Each row of a before or after table is a point. One or more steps were done to the points. Then noise was added and the rows were shuffled. The steps act on columns, c1 being the first. Name the steps. A step turns or swaps two columns, mirrors them in a line or flattens them onto one, adds a multiple of one to another, or multiplies or shifts one. Angles are multiples of 10 degrees, from the lower column toward the higher: turns from -170 to 170, lines from 10 to 170 but not 90. Use the fewest steps. Two steps may share a column if one is a turn and the other turns, adds or multiplies; they go together, in the order done. Otherwise the lowest column goes first.

Before, 14 rows:
[[-0.26 -1.07]
 [-0.51 -0.08]
 [-0.29  0.22]
 [ 0.27 -0.66]
 [-0.13  0.39]
 [ 0.09  0.39]
 [ 0.10 -1.08]
 [ 0.12 -0.11]
 [-0.52 -0.62]
 [-0.44 -0.14]
 [-0.38 -0.09]
 [ 0.25 -0.22]
 [ 0.02  0.15]
 [ 0.07 -0.42]]
After:
[[ 0.08  0.04]
 [-0.32 -0.28]
 [-0.67 -0.56]
 [ 0.24  0.19]
 [-0.35 -0.30]
 [-0.21 -0.16]
 [-0.63 -0.52]
 [-0.26 -0.21]
 [-0.16 -0.14]
 [ 0.05  0.03]
 [ 0.02  0.00]
 [-0.06 -0.02]
 [-0.48 -0.40]
 [ 0.13  0.10]]
Steps: flatten c1 and c2 onto the line at 40 degrees

Before:
[[ 0.05 -0.20  0.35  0.30]
 [ 0.47  0.09 -0.11 -0.10]
 [-0.27 -0.24 -0.67 -0.50]
 [ 0.35  0.31 -0.46 -0.23]
 [ 0.25  0.00 -0.42 -0.22]
 [ 0.48  0.26 -0.30 -0.25]
 [ 0.26  0.35 -0.37 -0.31]
 [ 0.43  0.16 -0.22 -0.34]
 [-0.14  0.08  0.42  0.01]
 [-0.47  0.01  0.30 -0.05]
 [ 0.10  0.52 -0.49 -0.01]
 [-0.16  0.10  0.44  0.33]
 [ 0.79 -0.10 -0.05 -0.38]]
After, 13 rows:
[[-0.16  0.43 -0.32 -0.38]
 [-0.26 -0.50  0.61 -0.91]
 [-0.16  0.45 -0.32 -0.09]
 [ 0.50 -0.17  0.00 -0.46]
 [ 0.28 -0.53  0.26 -0.61]
 [ 0.38 -0.46  0.02 -0.78]
 [-0.51  0.32 -0.22 -0.47]
 [-0.03  0.65 -0.11 -0.08]
 [ 0.21 -0.82 -0.07 -0.69]
 [ 0.42 -0.62  0.02 -0.69]
 [ 0.28 -0.97  0.08 -0.57]
 [ 0.80  0.05  0.14 -0.85]
 [ 0.12 -1.12 -0.14 -0.40]]
Steps: turn c2 and c3 by -130 degrees; multiply c2 by 1.6; shift c4 by -0.40

Before:
[[-0.17 -0.04 -0.42  0.53  0.24  0.31]
 [ 0.00  0.71  0.10 -0.18 -0.67  0.86]
 [-0.12  0.52  0.15  0.16  0.20 -0.35]
 [ 0.06 -0.10  0.22  0.40  0.29  0.15]
 [-0.05  0.34 -0.39 -0.41  0.64  0.02]
 [-0.03 -0.34 -0.29  0.15 -0.62  0.39]
 [-0.59  0.42  0.35 -0.02  0.25 -0.27]
 [-0.55 -0.02  0.42  0.24  0.17 -0.59]
 [ 0.17 -0.21 -0.64  0.28  0.12  0.07]]
After:
[[ 0.15  0.10  0.24  0.37 -0.42  0.29]
 [-0.09  0.07  0.28  0.32  0.20  0.14]
 [ 0.25 -0.67 -0.68 -0.61  0.10  0.85]
 [ 0.51  0.21  0.18  0.53  0.41 -0.60]
 [-0.25  0.14  0.13  0.25 -0.65  0.08]
 [ 0.28 -0.46  0.21  0.33  0.14 -0.35]
 [ 0.71 -0.21  0.24  0.11  0.35 -0.26]
 [-0.08  0.33 -0.61 -0.05 -0.30  0.40]
 [ 0.16 -0.30  0.65 -0.41 -0.38  0.03]]
Steps: turn c1 and c2 by -160 degrees; swap c3 and c5; add -0.5 times c6 to c4

Before (12 x 9):
[[-0.55  0.93  0.29  0.46  0.88  0.12 -0.52  0.50 -0.05]
 [ 0.00 -0.01 -0.48 -0.42  0.37 -1.02  0.27  0.26 -0.01]
 [ 0.23 -0.20 -0.66 -0.58  0.03  0.24  0.18  0.29  0.09]
 [-0.56  0.06  0.52 -0.75 -0.17  0.15  0.31  0.02  0.19]
 [ 0.59 -0.06  0.27  0.09 -0.15 -0.59  0.34 -0.27 -0.10]
 [-0.62 -0.18  0.52 -0.77 -0.33  0.28 -0.14  0.02 -0.33]
 [-0.23  0.14  0.61 -0.58  0.57  0.02  0.06  0.70 -0.22]
 [ 0.13  0.17  0.31 -0.66 -0.36 -0.11  0.23  0.18 -0.16]
 [-0.39  0.04  0.14 -0.65  0.67  0.36  0.01  0.16  0.12]
 [-0.02 -0.18  0.62  1.46 -0.33  0.10 -0.02  0.33  0.19]
 [ 0.08  0.01  0.73 -0.58 -0.23  0.10 -0.72  0.04  0.33]
 [ 0.57 -0.32 -0.27 -0.80  0.09 -0.29 -0.21 -0.25 -0.21]]
After, 12 rows:
[[-0.10 -0.17 -0.06  0.09 -0.19  0.22 -0.22  0.22  0.10]
 [-0.31  1.21 -0.16  0.11 -0.17  0.12  0.54  0.70 -0.04]
 [ 0.26 -0.32  0.12 -0.50 -0.42  0.11  0.31 -0.06  0.21]
 [-0.19 -0.01 -0.13  0.11 -0.09  0.14 -0.40 -0.14  0.17]
 [-0.24 -0.30 -0.13  0.32 -0.15  0.29 -0.01 -0.20 -0.34]
 [ 0.22  0.05  0.15  0.09 -0.37 -0.14 -0.33 -0.27 -0.15]
 [ 0.28 -0.26  0.19  0.38  0.30 -0.28  0.01  0.06 -0.19]
 [ 0.57 -0.11  0.31 -0.20  0.19 -0.60 -0.27 -0.24 -0.12]
 [ 0.38 -0.06  0.22  0.57 -0.18  0.09  0.52 -0.17  0.33]
 [ 0.10  0.33  0.06  0.17 -0.36  0.03 -0.15  0.75 -0.24]
 [-0.22  0.28 -0.14  0.22  0.16  0.37 -0.14  0.62  0.13]
 [-0.19  0.14 -0.13  0.02 -0.06 -1.01 -0.32  0.44  0.00]]
Steps: flatten c1 and c3 onto the line at 30 degrees; turn c2 and c5 by -20 degrees; turn c5 and c8 by 60 degrees; multiply c4 by 0.4; turn c4 and c7 by 150 degrees

Before, 11 rows:
[[-0.41 -0.45  0.13  0.50 -0.46  0.27 -0.25  0.28 -0.20 -0.57  0.50  0.02]
 [ 0.45  0.59  0.52 -0.33  0.08  0.42 -0.34  0.04 -0.10 -0.36  0.42  0.18]
 [-0.07 -0.58 -0.25  0.57  0.62  0.49  0.22  0.03 -0.27 -0.20 -0.55 -0.04]
 [-0.20  0.22 -0.38 -0.38 -0.11 -0.39 -0.23  0.01 -0.12 -0.38  0.18 -0.33]
 [ 0.31  0.07 -0.29  0.29  0.56 -0.35  0.26  0.29 -0.16 -0.23  0.58  0.36]
 [-0.53 -0.09 -0.56 -0.22 -0.11 -0.59  0.48 -0.53 -0.05  0.25  0.08  0.62]
 [ 0.48 -0.06 -0.20 -0.49 -0.38  0.49 -0.39  0.09 -0.24  0.41 -0.20  0.16]
 [-0.24  0.44 -0.52  0.31  0.06 -0.17  0.20  0.03  0.59 -0.38 -0.34 -0.15]
 [ 0.08 -0.43 -0.21 -0.45 -0.13 -0.29  0.06  0.03  0.81  0.01 -0.60  0.03]
 [-0.67  0.26  0.27 -0.45  0.64  0.41  0.42 -0.27  0.80  0.51  0.29 -0.19]
 [ 0.11  0.54  0.53 -0.43  0.54 -0.06  0.32  0.31  0.37  0.38 -0.09 -0.08]]
After (11 x 12):
[[ 0.44  0.06 -0.05  0.08  0.48 -0.50  0.16 -0.03 -0.59 -0.40  0.40 -0.47]
 [-0.33  0.45  0.42  0.38  0.70 -0.13 -0.11  0.11 -0.46 -0.19 -0.23  0.08]
 [ 0.45 -0.28 -0.26 -0.59  0.01 -0.01 -0.08 -0.56  0.47  0.53  0.31 -0.45]
 [ 0.02  0.69  0.04  0.49 -0.24  0.02  0.29 -0.12  0.56 -0.13 -0.18  0.46]
 [ 0.20 -0.39  0.58 -0.70 -0.06 -0.12  0.17  0.41  0.47  0.08 -0.25  0.51]
 [ 0.36 -0.02  0.06  0.51 -0.36  0.13 -0.31 -0.05 -0.25  0.25  0.35 -0.02]
 [ 0.31  0.69  0.22 -0.17 -0.45  0.35 -0.03  0.02 -0.27  0.26 -0.21  0.35]
 [ 0.27 -0.18  0.63 -0.04 -0.08  0.43 -0.05  0.20 -0.05 -0.20 -0.30 -0.65]
 [-0.36 -0.05 -0.11  0.44 -0.70  0.47  0.29  0.28  0.00  0.53 -0.57 -0.39]
 [-0.42 -0.30 -0.17  0.15 -0.19 -0.64  0.36 -0.26  0.00 -0.59  0.29  0.16]
 [-0.57  0.81  0.24  0.12  0.39 -0.54 -0.43  0.65 -0.13  0.58 -0.29 -0.15]]
Steps: mirror c1 and c10 in the line at 140 degrees; turn c2 and c9 by -80 degrees; turn c5 and c8 by 140 degrees; turn c3 and c5 by 110 degrees; turn c4 and c6 by 150 degrees; turn c11 and c12 by -120 degrees; turn c7 and c11 by -110 degrees

Before, 10 rows:
[[ 0.08  0.48 -0.47  0.08  0.73  0.48  0.18  0.70 -0.60  0.35  0.29 -0.53
  -0.22  0.22 -0.21 -0.08 -0.27  0.49]
 [ 0.21  0.02  0.61 -0.49 -0.36 -0.18  0.66  0.64  0.43 -0.27 -0.46 -0.52
  -0.24 -0.03 -0.20  0.25  0.11  0.07]
 [-0.15  0.35  0.54 -0.50 -0.08 -0.06  0.20  0.46  0.39 -0.18  0.72 -0.69
   0.29  0.10 -0.03 -0.37 -0.11 -0.30]
 [ 0.51  0.31  0.23 -0.20 -0.20  0.03  0.61  0.47 -0.31  0.14  0.55 -0.04
   0.57 -0.56 -0.59 -0.45 -0.46 -0.04]
 [ 0.10  0.11 -0.19 -0.52  0.38 -0.16 -0.10 -0.25 -0.02 -0.42 -0.22  0.29
   0.04 -0.15  0.10  0.35 -0.19  0.36]
 [ 0.54 -0.34 -0.27  0.15  0.55  0.62 -0.13 -0.14 -0.55  0.42 -0.01 -0.41
  -0.51 -0.28  0.24  0.48  0.25  0.57]
 [ 0.35  0.49  0.46  0.40  0.18  0.00  0.14 -0.29 -0.10 -0.09 -0.14  0.35
  -0.48  0.47  0.06  0.14 -0.60 -0.09]
 [ 0.44  0.39 -0.06 -0.01  0.65 -0.22 -0.35 -0.11  0.10  0.13 -0.43 -0.17
   0.11 -0.60 -0.64  0.45 -0.66  0.03]
 [-0.01 -0.33  0.18  0.03  0.81  0.76 -0.03  0.17  0.30 -0.33 -0.23 -0.04
   0.16 -0.40  0.14 -0.52 -0.07 -0.32]
 [ 0.48  0.42  0.51  0.20 -0.27 -0.20  0.32 -0.46 -0.69  0.00  0.04 -0.52
   0.09  0.46  0.09  0.34  0.04 -0.32]]
After (10 x 18):
[[ 0.37 -0.45 -0.22 -0.08 -0.36  0.68 -0.11  0.25 -0.61  0.46 -0.62 -0.43
  -0.32 -0.04 -0.49  0.20  0.11  1.06]
 [ 0.21  0.00 -0.15  0.58  0.25 -0.23 -0.09  0.12 -0.09 -0.43 -0.23  0.37
  -0.41 -0.11 -0.35  0.04 -0.06  0.22]
 [ 0.49  0.22  0.01  0.08  0.27 -0.22 -0.37  0.09 -0.03  0.06 -0.22 -0.15
  -0.67 -0.63 -0.42 -0.56 -0.27 -0.13]
 [ 0.25 -0.08  0.62  0.25  0.36 -0.16  0.68 -0.78  0.35 -0.24 -0.38 -0.55
   0.39 -0.11 -0.20 -0.24  0.05  0.01]
 [-0.04  0.32  0.57  0.26 -0.46 -0.10  0.19 -0.62  0.45 -0.21  0.61 -0.68
  -0.02 -0.06  0.30 -0.05 -0.03 -0.39]
 [ 0.55  0.11  0.21  0.08 -0.20  0.07  0.59 -0.44 -0.54  0.14  0.82 -0.02
   0.04 -0.42  0.46 -0.52 -0.21 -0.06]
 [ 0.23  0.29 -0.42 -0.33 -0.44  0.52  0.16 -0.62 -0.46  0.35 -0.27 -0.54
  -0.58  0.34  0.06 -0.13 -0.09  0.86]
 [ 0.55  0.21  0.46 -0.04  0.06 -0.17  0.23  0.53 -0.51 -0.06  0.17 -0.55
   0.19  0.61 -0.33  0.12  0.05 -0.41]
 [ 0.53  0.42  0.51 -0.23 -0.15 -0.01  0.12  0.47  0.08 -0.13 -0.57  0.32
   0.01  0.45 -0.06  0.08 -0.24 -0.13]
 [-0.07 -0.30  0.23 -0.09  0.09  0.76 -0.06 -0.12  0.16 -0.36 -0.24 -0.01
  -0.84 -0.41  0.55  0.09 -0.02  0.19]]
Steps: turn c1 and c2 by -20 degrees; turn c4 and c8 by 160 degrees; turn c5 and c13 by -110 degrees; turn c5 and c11 by 60 degrees; add 0.7 times c6 to c18; turn c9 and c14 by -20 degrees; turn c15 and c16 by 90 degrees; multiply c17 by 0.4
